Rows are points. Each copy is the shape, with its points in the same order, stretched, turned, moved and blurred by noise. Some copies are also mirrored. Which?

Shape:
[[ -2  37  31]
 [-24  11 -24]
 [ 25 -19  43]
 [-11  13 -28]
 [-56 -24 -17]
 [ 38  44   0]
 [-17  33 -69]
 [ 52  -7 -36]]
Copy 1 (8 x 3):
[[-16 -32  -1]
 [  9  20   7]
 [ 29 -19 -25]
 [ -1  21   5]
 [ 25  13  26]
 [-24   1 -23]
 [-25  49  20]
 [  0  25 -40]]
Copy 1 is: mirrored
Copy 2, 8 rows:
[[  8  28  45]
 [ 20 -23  -2]
 [-14  57  15]
 [ 10 -26  -4]
 [ 43   6 -24]
 [-20  -7  30]
 [ 16 -76 -15]
 [-35 -31 -13]]
Copy 2 is: only turned

Shape:
[[ 19 -20  16]
 [ 24   1  20]
 [ 40  30 -25]
 [  1  48 -17]
 [ -9 -13  40]
 [ -9  17 -27]
 [ 27   0  23]
 [ -2   6  12]]
Copy 1, 8 rows:
[[ 14   8 -32]
 [ -9  20 -11]
 [-87 -23   2]
 [-70 -31  48]
 [ 48  30   0]
 [-32 -40  30]
 [-11  19 -20]
 [ -2  -1  15]]
Copy 1 is: only turned
Copy 2 (8 x 3):
[[-48   4  19]
 [-44  24   0]
 [ -3  70 -16]
 [ 43  48 -46]
 [-46 -30  -3]
 [ 36   7 -19]
 [-47  22  -1]
 [-12   0  -6]]
Copy 2 is: only turned
Copy 3 (8 x 3):
[[-36 -14 -25]
 [-24 -18  -3]
 [ 11  26  38]
 [ 54   2  43]
 [-21 -39 -31]
 [ 42  21  21]
 [-30 -18  -3]
 [  2 -18  -4]]
Copy 3 is: mirrored
Copy 4:
[[-23  -9  -4]
 [-19   9  -5]
 [ 20  45  46]
 [ 45  49   2]
 [-24 -18 -55]
 [ 43  12  15]
 [-23   9  -9]
 [  3   8 -23]]
Copy 4 is: only turned

Shape:
[[ 43 -30 -28   6]
 [  9  -8  13 -14]
 [-32  -4 -17   3]
 [  6 -37  20 -34]
 [ -9 -29   4  -7]
 [ 55  -3  21 -63]
 [ -7  -2  41 -25]]
Copy 1 (7 x 4):
[[-19 -19  20 -55]
 [ 13 -18 -12   7]
 [ 12 -13  38  36]
 [ 13 -54 -24  21]
 [  0 -43   6  22]
 [ 54 -12 -48 -48]
 [ 23 -20 -38  34]]
Copy 1 is: only turned
Copy 2, 7 rows:
[[-23   0  30 -42]
 [ 25  -6  18   4]
 [  8  41  -5  22]
 [ 20  -7  55  20]
 [  3  11  24  18]
 [ 60 -31  66 -28]
 [ 48 -15  17  31]]
Copy 2 is: only turned
Copy 3 (7 x 4):
[[-22  -6 -17  49]
 [ -1   8  28  10]
 [  2   9 -23 -19]
 [ 12  54  40  25]
 [ -3  34  -1   9]
 [ 40  11  91  47]
 [ 18  31  57 -10]]
Copy 3 is: mirrored
Copy 4 (7 x 4):
[[-21  23  18 -29]
 [ 20   0   9  10]
 [ -7 -24 -15  41]
 [ 29 -17  35   4]
 [  8 -10  21  24]
 [ 33 -14  14 -46]
 [ 41  -8   4  30]]
Copy 4 is: mirrored

Shape (10 x 6):
[[-13  -9 -45  57  42 -11]
 [ 41   1  31   5 -31  18]
 [  2  21  58 -16  -9   6]
 [-24  45   2 -11 -27  14]
 [-62  60 -47  38  14  -1]
 [ 22 -34   8  16   0 -13]
 [  2  28  47 -28 -11  14]
 [ -5  -8   7  40 -15 -29]
 [-13 -38  16  19  -5  20]
 [  0  -7  20 -42 -14   1]]
Copy 1:
[[  6  48  23   3 107   1]
 [ 30  -3  -3  27 -15 -30]
 [ 31 -16  20 -18 -44  -9]
 [-32 -27  35  28  13   8]
 [-41   3  77  46  93  15]
 [ 20  38 -18 -18  17 -25]
 [ 23 -16  11  -9 -36   5]
 [ -1  23  33  -1  10 -43]
 [ -6  -5 -30 -31  37 -21]
 [  2   3 -22 -23 -14   9]]
Copy 1 is: only turned
Copy 2 (10 x 6):
[[-40 -19  25 -26   4  68]
 [-18  47 -34   8  -2 -28]
 [ 18  37 -33 -15   1  -7]
 [ -3   9 -23 -40  28 -18]
 [-22 -18  -9 -68  36  53]
 [-21  13  25  14   5   2]
 [ 16  26 -35 -19   5 -17]
 [-21  29  10  -1  30  19]
 [-20  22  32 -29 -17  14]
 [ 10  -4  20  -6  14 -40]]
Copy 2 is: only turned
Copy 3 (10 x 6):
[[ 56 -25  -3 -79 -33  -1]
 [-15  67  14  18 -12  -8]
 [-36  30  22  40  39  -7]
 [-13  19   2   1  35  26]
 [ 29 -41  12 -78  19  40]
 [ 11  13  -7  10 -29 -15]
 [-33  43  11  36  44  -4]
 [  0  -6  20 -14 -30  16]
 [-12  13 -13  -3 -17 -15]
 [-10  27 -21  51  22  -2]]
Copy 3 is: only turned

Shape:
[[  7 -47  35 -24  -4  12 -10 -11]
 [ -3  -7  16  -4  39  13  25 -24]
 [ 24 -39  16  47  13 -35 -10   0]
 [-11 -26  32  18   0  23 -26  11]
 [-22 -32 -14  13 -57 -19   2  21]
 [-18  -4  -6  14 -60 -36 -15  79]
 [ 46 -35  12  40 -14 -20  20 -11]
 [-28   4  11  35   0  23 -21  23]
 [-15   0 -35  -7  43  31  12   4]
 [-27  13   8  13 -46 -47  -6  39]
 [-21  19  -4  -5 -27  -1  26  45]
 [ 43 -16 -10  18 -35  -2   9 -13]
 [ 36 -32  22   8  35  13   5  -3]
 [ 14  -6  14  -9  27   7 -26 -18]]
Copy 1, 14 rows:
[[ 49  51 -10  -7  22 -36  26  42]
 [ 20  -5  13 -23  14  28  16  35]
 [-26   8 -63 -56   6 -47   0   6]
 [ -1  28 -52  25  22  -3  41  27]
 [ 24 -17 -33  19 -35 -48 -16 -35]
 [ -5  -7 -71  47   6 -44 -33 -51]
 [  5 -13 -37 -53 -24 -49 -42  44]
 [-14  -8 -51  35   9  29  38   0]
 [-18  13   1  -1  -5  69   5 -19]
 [  6 -36 -31  32   6 -52 -17 -42]
 [ 19 -40 -14  44   5  20 -25 -25]
 [ 13  -3 -12 -21 -37 -48 -49  34]
 [  5  35 -35 -39  24   6   0  53]
 [ -7  47   0 -12  29 -13  17  26]]
Copy 1 is: only turned
Copy 2, 14 rows:
[[  8 -14  36  26 -29  26  54  -2]
 [ 17 -30   7   0 -47  -6  18 -41]
 [-17   9 -39  27 -50  38   2  18]
 [ 36  18   7  19 -17   5  37  11]
 [-25  35 -27 -17  16  17  59  13]
 [-34  46 -38 -13  43  -5  39  76]
 [-21   0 -19 -14 -45  54  -4   4]
 [ 42  34 -16   2   2 -18  21   5]
 [ 35 -39 -17   3  12 -14  17 -42]
 [-43  54 -29 -12   6 -16  30  41]
 [ -3   9 -11 -41  21 -26  27  19]
 [-20   7   2 -19  -5  53  -6 -10]
 [ 20 -37   7  17 -40  28   3  -3]
 [  7 -10  19  40 -21  15   5 -18]]
Copy 2 is: only turned
Copy 3 (14 x 8):
[[-51  12 -30  14   6  54  10  -4]
 [-24  19 -32  -9  11 -23  22  13]
 [  8 -41 -49 -39  -4  43 -10 -20]
 [-19   2 -15  -5 -36  57   2  -4]
 [ 58  -8   1  24  -2  75  23 -44]
 [ 75 -17   6  49 -51  57 -19 -64]
 [ 14 -60 -32  -6  19  38  -2   0]
 [ 20   8   4  -8 -49  33  -2  -7]
 [ -6  16  22 -21  -2 -35  32 -22]
 [ 70  18 -20  39 -27  41 -27 -30]
 [ 49   8   5  53 -26  -6   8 -23]
 [ 13 -41   6  16  29  34 -19   5]
 [-45 -28 -29 -16  -2   4   2  -1]
 [-47  23 -15 -14   2   7 -32   8]]
Copy 3 is: only turned

Shape:
[[-42 -34  43  18   5  18 -12  25 -14]
 [ 37   5  12 -31  34 -23  -7 -32  14]
 [-46 -30  -8   5  36   8 -33  25 -31]
 [-34  -6  22 -12  11 -52  16 -17  15]
 [-10 -16 -14  29   9 -18  -5   3  10]
 [ -1  21 -16  41  14 -10  25  16  30]
 [ 28 -28  19 -31 -19 -30   2 -51   7]
 [ 22  43 -22  32 -32  30  22  -9   8]
 [ 27  14  11  45 -37 -27  26  14  11]
 [ 25  14  -8  31  -3 -47   5 -35  10]
 [ 31  38 -16  18  37 -27  47 -14 -17]
 [ 22 -20 -17 -14 -42  13   8  22   8]
 [-24  16  35  -4  17 -32 -20  14 -25]]
Copy 1, 13 rows:
[[-32 -15  14 -46  -4  30  24  33  62]
 [  2  82   9  22 -38 -45 -36 -10 -12]
 [-27 -19  86 -11 -14  23  -8  40  56]
 [  8  17 -15 -58 -23   7 -31   2 -14]
 [ -6 -30   3 -17 -31  -3  -5 -14  38]
 [ 16 -38 -34  14 -58  16   9 -22  21]
 [ -7  63 -24 -36   9 -50 -26 -30 -18]
 [ 44 -19 -61  65  10  16  36 -31   3]
 [ -5 -23 -73 -10  -2  47  19 -44  22]
 [ 24  13 -43   7 -10   2 -41 -47  26]
 [ -9  10 -38  80 -40  32 -56 -15  -6]
 [-22  -8   6  -5  13   0  55 -26 -30]
 [ -4  33  17 -17  -4  59 -27  31  33]]
Copy 1 is: only turned
Copy 2 (13 x 9):
[[ 42 -35  -6  19 -18 -18   1 -35  -3]
 [-37   1   9   3 -28  22  13  20 -48]
 [ 48   7   4 -12   5   9   6 -18  -3]
 [ -7 -58 -19 -14  -8  -8  10 -28 -33]
 [ 16 -16  -3  -1  12 -18  19   4   7]
 [-17 -40  18   6  10 -33  22 -15   9]
 [-16 -16 -39  16 -11  14  -1  39 -23]
 [-31 -14   2  55  32 -23   8  13  17]
 [-26 -40 -31  24  -2 -41  31 -10  27]
 [-28 -23 -26   8  12 -13  44  11 -11]
 [-46 -36  15  -1  -9  22  56 -10  -5]
 [ -5  12 -28  23   2 -13 -17  32  47]
 [ -7 -20 -14 -11 -20   4  26 -53 -30]]
Copy 2 is: mirrored
Copy 3 (13 x 9):
[[ -3   6 -62  -8 -21  38 -54 -21  25]
 [ 62   1  11 -30 -30 -25  19 -11  -1]
 [  6 -19 -58  31 -29 -17 -62 -55  10]
 [  9   0  38   8 -13  -4 -52  -7  35]
 [ -2   1   7  21 -12   1 -44   1 -43]
 [ 17  16  45  52  17  32 -10   1 -57]
 [-11 -13  -1 -74 -37 -24  -8  32   9]
 [-17   1   8  16  44   7  43  54 -58]
 [-25  51  39  -6  25  36   1  32 -67]
 [ 17  13  50  -7  26 -27 -15  40 -59]
 [ 39   0  64  14  54 -20  24 -20 -43]
 [-63  11 -23 -19 -46  21  13   2 -27]
 [ 37  34 -11  10   2 -13 -28 -33  31]]
Copy 3 is: mirrored

Shape (16 x 11):
[[ 35 -29  19  -2  -7   0 -37  -3  -2  43  49]
 [ 17  -3  25   6  14  -6 -35 -10  38  -9 -16]
 [  1 -27  16  -5  14  51  -5 -19  11 -16 -17]
 [-22  -2  12 -24 -28  -5   5 -24  13  15  -8]
 [121 -21  27   7 -10  -4   7  15  38  11 -18]
 [-13  -9  20  -7  -3 -10 -15  36 -18 -12  -4]
 [-12 -32 -19 -32   1   9   3   9   1  -5 -14]
 [-21 -35 -77   6  -9  12 -25 108   6  38   3]
 [ -2  21  19   2 -20   2   7  -7  10 -21  43]
 [-11   7  -3  -3  23   9   3 -15 -10  53   4]
 [ 78  17  -2   1 -21  -4 -41  13   4 -13 -15]
 [ -7  25  19  -4 -24   4   8 -14  -4 -18  -7]
 [-15  16 -36  -3  34  -7 -12 -19   0 -21  14]
 [-14   1  17   2 -20   4 -32 -21   3  16 -12]
 [-18  10  14 -58  15  30 -56  78  19  -8  64]
 [-10  19  23   6 -21  11 -14 -22   1 -11  -1]]
Copy 1 (16 x 11):
[[  44   -3   27  -30    7  -46   -3  -32   69   -8   -7]
 [  36   -9   -7   44   -5  -17  -14  -51   -9   -7   52]
 [  20   -2    3   22  -15   13   27  -20    3   27   67]
 [   6   10  -21  -17  -49  -13  -23   -7   -9    5   20]
 [  16  -16  -48   34   50  -41   40  -73   58 -108   36]
 [  39   39   20   31   -3   -2    8    4  -18    8   -4]
 [  32    7  -21   25  -44   17   13   -9    3   17   -1]
 [  18   -9   12   74  -12  -70   71  -24   38    5  -92]
 [   5  -19    2    3    7    6  -18   32   35   12   32]
 [   1    6   22  -42   -3  -13   22  -27   -4   12  -10]
 [  38  -34   -2   49   17  -20   18  -21   14  -78    8]
 [   0    1   -2   14  -14   11  -11   28  -12  -11   29]
 [  23  -43    2   21  -14   38  -14    8  -18   31  -12]
 [  14    5   25    0  -34  -21  -14  -27   -8    6   27]
 [ 104   14  -10   33   22  -41   29   30    3   57   -7]
 [   4   -7   17   11  -16  -11  -12   12   -9    3   47]]
Copy 1 is: only turned
Copy 2, 16 rows:
[[-31   0 -19   2  37 -13 -20  29  12  39  -9]
 [  8   4   8 -49 -10   1 -20  40  36  13  17]
 [ 14  -2 -16 -15  10   5   9  42  28 -22  -7]
 [ 13 -23  16  -4 -27 -12  -3  -7   2   9 -30]
 [-43  -7  19 -23  36  -5 -51  51 113   8  26]
 [  6  31  -4  15 -17 -32  -3  12  28  31   2]
 [-13  12   3  -5 -11 -23   1  -1  10 -19  -1]
 [-55  41  37  30 -20 -71  19  21 -13   2  94]
 [  5   9  23   1   5   6  35 -21  -3  43  -3]
 [-14   8  -1   6 -29  17 -38  15 -21  -1 -18]
 [ 25  15  26 -18  35 -24 -61  20  74  36  40]
 [ 36  -3  18   7 -22  -4   0 -10  18  28 -14]
 [  4  41  18 -26 -13  18 -12 -30 -23  -2  24]
 [ 35 -19  -2  -9 -12  -7 -24  20   9  27 -10]
 [-21  78  39 -27  40 -48  50  49 -29  40   4]
 [ 42  -7   9  -1  -9  -2  -2   7  11  36 -11]]
Copy 2 is: mirrored
Copy 3 (16 x 11):
[[  1   6 -17  -4  85  16 -13   2  32  28   5]
 [ -7 -59  -4   8  52 -16  59  -2 -11  -4   6]
 [  9   5  28  -4  39  17  63 -15 -29   2 -28]
 [  4 -17  -6  54  37  -7 -11 -11 -25  23 -47]
 [-67 -77  34   7  51  26  40   7  40  69  14]
 [  3   1 -12 -20   9 -22  13 -35  45   0   1]
 [ -5  17   7   1   7  -9   9 -67 -18  23 -12]
 [-72  50 -51   7 -36  12 -13 -86  42  20  96]
 [ 21  30  -4  32  15  -4 -10  34  -2  24 -10]
 [  1  -5   0 -10  32   1 -37  -8 -19  -7 -40]
 [-11 -37 -48 -15  32  17  39  -4  44  60   8]
 [ 20  -4 -10  24   3  -4   3  14   2  22 -50]
 [ 35  12 -17 -30 -27 -11  -2 -25 -37  -6  16]
 [ 16 -19 -35  31  48   8  13  -5  -3   5 -35]
 [-10  68 -25 -40  19 -71  34 -14  23  30  35]
 [ 23  -6 -21  25  29  -2  13  23   0   9 -35]]
Copy 3 is: only turned
Copy 4 (16 x 11):
[[ 27   3   4 -23 -47 -28 -58  55  14  30   3]
 [ -3  31 -11  16   2 -21  30  65  16 -20 -24]
 [-12   4   3  -1  14 -43  16  31  12 -22  36]
 [-21   6   2   9  -3  -8 -12  25 -53  -8  12]
 [ 50  78  28 -26  40 -62 -39  73  16  17 -61]
 [-26 -25  17  -1  -3   2  -9  14  20  -6 -27]
 [-17 -11   6  -4  -3 -31 -23 -20  -5 -23 -18]
 [ 16 -28  -5 -67 -24 -49   5 -89 -18  42 -80]
 [  2 -43   7  43  11 -11   6  42 -17   8  20]
 [-19   1 -44 -21  13  -6 -23  12 -18  28   3]
 [ 61  13  14 -19  32  -3 -14  33  12 -20 -51]
 [-11 -21   7  23  34  11  10  27 -27 -14  16]
 [ -1 -43 -41  44  15   5   9 -15  16 -26 -19]
 [ -2   8  -5  -5  -7   8   8  35 -23 -10  18]
 [-20 -77   3 -27 -46 -59   5  46  13   3 -47]
 [ -2 -15   1  18  16  10  20  41 -20 -12  30]]
Copy 4 is: only turned
